Rows are points. Each copy is the shape, with its points in the same order, stretched, turned, moved and blurred by noise. Is it also mirrored, or only turned?
(in the rows, 128 means zero)

Shape:
[[106 153  83]
 [158 127 126]
 [166 153 120]
 [161 148 136]
 [154 136 152]
 [108 105  98]]
Copy 1, 6 rows:
[[ 82  91 127]
 [160 111 151]
 [132 104 175]
 [136 122 170]
 [150 144 158]
 [143 101  92]]
Copy 1 is: mirrored
Copy 2:
[[172  79 151]
 [122 146 160]
 [114 126 173]
 [102 126 161]
 [ 94 138 139]
 [176 126 123]]
Copy 2 is: mirrored

Shape (12 x 6):
[[132 117 150 131 164 100]
 [147 154  83  95  80 156]
 [151 158 117 118 138 131]
 [141 110 163 133 125 101]
 [157  49 137 141  81 131]
 [132 150 124 158 165 118]
 [142 120 135 114 132 105]
 [159 157 137 142 128 106]
 [121 144 112  91  80 137]
 [122  90 149 137  99 151]
 [179 165 126 124 128 137]
 [154 164 123 107 137 142]]
Copy 1:
[[159 132 133 121 110 101]
 [ 83 120 115 154 145 158]
 [133 117 109 150 124 132]
 [146 116 139 101 102 118]
 [131 162 172  90  99 152]
 [167 119 131 163 110 121]
 [128 128 127 117 109 113]
 [143  97 118 139  92 130]
 [ 84 109 129 129 150 137]
 [140 131 162 105 142 153]
 [140 106  95 141 112 152]
 [130 114  97 141 136 138]]
Copy 1 is: mirrored
Copy 2 (12 x 6):
[[101 116 128 134  94 115]
 [171 180 101 144 180 159]
 [136 160 100 160 135 122]
 [ 94 135 146 113 122 125]
 [118 142 145  30 137 140]
 [136 156 103 157  79 113]
 [105 127 124 130 129 129]
 [106 174 108 148 127 118]
 [152 159 136 148 167 169]
 [149 148 165  85 122 137]
 [125 179  96 151 152 101]
 [141 159 109 164 144 114]]
Copy 2 is: only turned
Copy 3 (12 x 6):
[[114 127 132 143 161  99]
 [196 150 132 123  85 109]
 [163 140 164 138 123  97]
 [127  94 114 127 162  97]
 [153  48  57 138 171 153]
 [122 139 176 141 134 118]
 [137 120 115 144 139  93]
 [147 113 169 137 126  89]
 [169 150 100 101 103  90]
 [150  97  86  97 175 141]
 [183 122 182 141 129  93]
 [177 148 166 129 130  91]]
Copy 3 is: only turned
Copy 4 (12 x 6):
[[127 124 154 133 165  90]
 [161 184 119 134  75 160]
 [136 164 168 138 111 110]
 [112 117 117 100 163 110]
 [105 146  31  88 171 138]
 [120 137 177 164 126  83]
 [136 143 129 115 139 106]
 [116 152 156 114 116  96]
 [145 145 101 126 105 165]
 [ 96 120  83 127 161 148]
 [131 186 179 121 115 109]
 [141 174 181 143 114 115]]
Copy 4 is: mirrored

Shape:
[[146 148  74 167 110 116 137 121]
 [141  20 151  96 112 114 165 128]
 [141 136 109  87 153 126 120 149]
 [147 105 158 100 144 157 127 134]
 [ 94 144 149  92 130 113 110 148]
 [147 126 151  98  89 134 108 118]
 [140 124 140 101 136 155 158 130]
 [158 146 164 154 153 158 132 143]
 [118 145 143 145 153 157 107 112]
 [119 150 156  93 109 123 118 112]
 [119 122 161  89 152 104 121 120]
 [152 150  91 112 142 110 135 128]]
Copy 1 (12 x 8):
[[ 78 101 137 114 112 131  99 193]
 [246 191 145 135 158 101 117 115]
 [129 152  87 127 148 140 128 165]
 [164 160  98 116 163 122 150 102]
 [130 140  98 174 133 151 166 124]
 [165 112 109 141 155 137 120 132]
 [148 157 118 109 148 146 137  95]
 [105 136  93 112 148 101 146  88]
 [107 121  89 112 127 127 173 110]
 [152 121 103 152 133 160 141 115]
 [177 167  83 153 128 138 148 119]
 [111 140  97 120 128 144 105 178]]
Copy 1 is: mirrored
Copy 2:
[[182 147 105 112 106 163 143 102]
 [ 72 121 175 223 113 181  71 139]
 [132 128 152 110 177 114 106 117]
 [ 77  95 126 136 151 122  95 121]
 [111 143 136 141 166 112 152 153]
 [ 77 123 135 117 118 163 143 153]
 [125  95 108 139 147 135 102 139]
 [ 98  78  77 130 138 113 148  81]
 [105 131  81 114 121  86 133 116]
 [107 117 142 130 133 131 164 170]
 [107 116 162 157 141  94 145 137]
 [164 123 145 106 148 123 127 113]]
Copy 2 is: only turned
Copy 3:
[[ 77 112 129 102 142 141 152 123]
 [176 108  69  40  80 161  96 140]
 [140 127 108 111 105 100 114 150]
 [182 131  81 127  90 120 115 134]
 [150 143 133 116 143 105 144 191]
 [148 160  89 125 108 159 136 163]
 [163  99  83 127 115 120 109 146]
 [170  97 117 175 102 116 132 116]
 [153 142 133 157 139 120 144 118]
 [148 144 112 133 141 136 129 190]
 [167 134 137 110 128 116 105 169]
 [109 112 120 112 123 112 115 145]]
Copy 3 is: mirrored
